Each row is a point. Each copy is the shape, with its points in the same order, stretched, turned, moved and blurred by noise. Say if it was mirrored as well.

Shape (8 x 2):
[[ 24   8]
 [ 20 -18]
 [ 25 -29]
 [-32  59]
 [-12 -21]
 [ 34  -9]
 [-55   9]
 [-28 -22]]
Copy 1, 8 rows:
[[-23 -17]
 [-41  11]
 [-59  24]
 [ 77 -71]
 [-10  13]
 [-49   2]
 [ 59 -18]
 [  4  16]]
Copy 1 is: only turned
Copy 2 (8 x 2):
[[ -1  42]
 [-28  25]
 [-49  28]
 [ 95   3]
 [-19  -7]
 [-26  48]
 [ 48 -43]
 [-10 -26]]
Copy 2 is: mirrored
Copy 3, 8 rows:
[[ 28  20]
 [  0  28]
 [  1  38]
 [ 24 -54]
 [-30  17]
 [ 18  38]
 [-41 -36]
 [-39   3]]
Copy 3 is: mirrored

Shape:
[[ 21 -42  49 -40]
 [  6 -52   9  10]
 [-30   0   2  24]
 [-38 -47   2 -43]
 [  2 -12 -42  13]
 [-40 -44 -13  24]
 [  9   8  24  16]
 [-13  25  43 -13]]
Copy 1:
[[  8  69  15  27]
 [ 18  27 -26  31]
 [ 32 -35   8  13]
 [ 47  34   7 -39]
 [ -7 -26 -20 -11]
 [ 50 -16 -23   2]
 [  0 -14  15  44]
 [ 16 -10  48  23]]
Copy 1 is: only turned
Copy 2:
[[-95  14  -5 -19]
 [-30  32  17   1]
 [ 25 -21  28   1]
 [-53   1  16  47]
 [ 23  17  -8  23]
 [ 19   6  43  26]
 [ -4 -11   8 -28]
 [-20 -45   7 -24]]
Copy 2 is: mirrored

Shape, 9 rows:
[[-11  15  10 -27 -95 -25]
 [ 10 -49  -9  42 -10  29]
 [ -2  24 -22  14  14  -9]
 [ 16  18 -29  18 -19   0]
 [ 17  19   7  39 -42 -19]
 [ 15 -52  15 -39  -2   7]
 [ -2  13  -5  39  18  43]
 [  3   8 -33  -5   9  -8]
 [-48  -6   8  17  17  15]]
Copy 1:
[[ 18  43 -64   0  19 -83]
 [ 24 -61 -21   5  55  38]
 [-28   2  36   8  -3  -9]
 [-22  -3  22  -9  34  -3]
 [ 28   3  34   7  54 -43]
 [ 20  25 -75  -6   3  22]
 [ 14 -55  38   0   1  18]
 [-42  13  10   4   0   8]
 [ 14 -48 -14  46 -37 -12]]
Copy 1 is: mirrored
Copy 2 (9 x 6):
[[-36 -27 -29  88 -13   3]
 [ 16 -35 -29  -4  42  42]
 [ 10   5   8  12 -16 -14]
 [ 28  -5  -5  49  -9  -1]
 [ 24 -40  17  52  -7  32]
 [-59  10 -37 -16  31  32]
 [ 30 -10  -5 -24 -31  16]
 [ -2  18  -9  20   0 -18]
 [-30 -19 -14 -42 -11  -3]]
Copy 2 is: mirrored
Copy 3 (9 x 6):
[[ 24  51  41 -35  29   8]
 [ 33 -10 -21 -18  16 -26]
 [-25 -13   4 -24   7  -2]
 [-11  -6   6 -40  28 -12]
 [ -3  31  -6 -52  16 -22]
 [ 22  -2  27  27  18 -21]
 [ -9 -12 -36 -11  27  -4]
 [-17 -24  17 -15   9  -3]
 [ 12   1 -15   4  -6  16]]
Copy 3 is: only turned

Shape:
[[ 44 -19 -37  24  22 -18  14 -10  -5]
 [ 18  14  19  37  23 -49 -17 -12  -2]
 [-45 -13   7  47 -18   6  -4  17 -18]
 [  2 -42  67 -25  -6 -11  -8  51 -38]
 [ 44  24  21  28  -6  -8   6  32   8]
 [ 19  19  13 -18  15   0  14  -6  43]
 [ 26 -22  -3  36 -26  10 -45  21 -15]
 [-27  14  10  16 -19  39   1 -20 -58]
 [ 22   9 -13 -44 -18  -6   2   8  24]
 [  9 -19  10 -16   7 -33  65 -10  -1]
 [-45   7   6  -9 -20   5  29   5   3]
 [ 28   5 -34 -20 -27 -37  31 -10   6]
 [-30 -32  12  37 -51   9 -22 -26  16]]
Copy 1:
[[  1 -20  -5  -4 -26 -22 -38   0 -37]
 [-39 -31  17 -21  13 -14   5  32 -67]
 [  1   1   8 -29   6  19  22   4  28]
 [-14 -32  16 -15  69 -48  68 -28  32]
 [-28 -16   0 -25  33 -20 -53  32  -6]
 [-38  19  11  24 -16 -14 -37  -6 -27]
 [-16   6  -9 -62  -1 -25 -21  -3  -8]
 [ 61  31  14 -16  28   6  30 -18   9]
 [-12  52 -44  17 -13 -22 -18 -26 -10]
 [  9 -22   6  45   7 -23  20  16  12]
 [ 10  40  -9  16   1  10  17 -17  29]
 [ 17  34 -68  25 -16 -30 -21  11 -14]
 [-21  35   6 -48 -40  -8   6  36  17]]
Copy 1 is: only turned
Copy 2:
[[  5  10   3 -24 -28   9 -59  30 -27]
 [ 17  18 -11 -11 -50 -40 -35   5  24]
 [-35  19 -33  21  13 -16 -19 -46  -5]
 [  3  95 -45 -17  40 -19  23  15  53]
 [ 33  36  -7  38 -18 -22  -1  14  -6]
 [ 45 -21 -15   3  -8 -12  23  27  -3]
 [-12  41 -37  42 -15  27 -38 -13  16]
 [-28  18 -10 -20 -16  35   4 -66 -22]
 [ 14 -16  15   0   5  13  11  33  19]
 [ 24   2  24 -73  25 -31 -15  21  -5]
 [-14 -16   0 -11  30 -18  20 -24  -5]
 [  5 -25  58 -38  -3  -1 -32  23   9]
 [ -3 -27 -33  11  12  15 -38 -63  30]]
Copy 2 is: only turned
Copy 3 (13 x 9):
[[-22  14  48 -12 -20  23  -7 -44  24]
 [  1  12  37  37 -16  26 -33 -60  -2]
 [ 28 -28  -9 -11   8  10  -8 -12 -25]
 [ 26   4  15  52  36 -27  47  -6  24]
 [  6  45  -2  15 -14 -10  18 -52  -9]
 [  9  26   7  20 -34 -41 -24 -30  31]
 [-17  12   3 -12  40  -6   6 -43 -11]
 [  1   4  16 -20  12 -31 -20  24 -62]
 [-28   7  -8  19 -28 -61   2 -16  22]
 [ 17 -22  47  26 -51 -14  13 -23  34]
 [ 20 -28 -14   7 -32 -37  -8  12  -8]
 [-36 -19  17  13 -52 -34   9 -32  10]
 [ 14 -54  11 -20  12 -33 -30 -46 -11]]
Copy 3 is: only turned
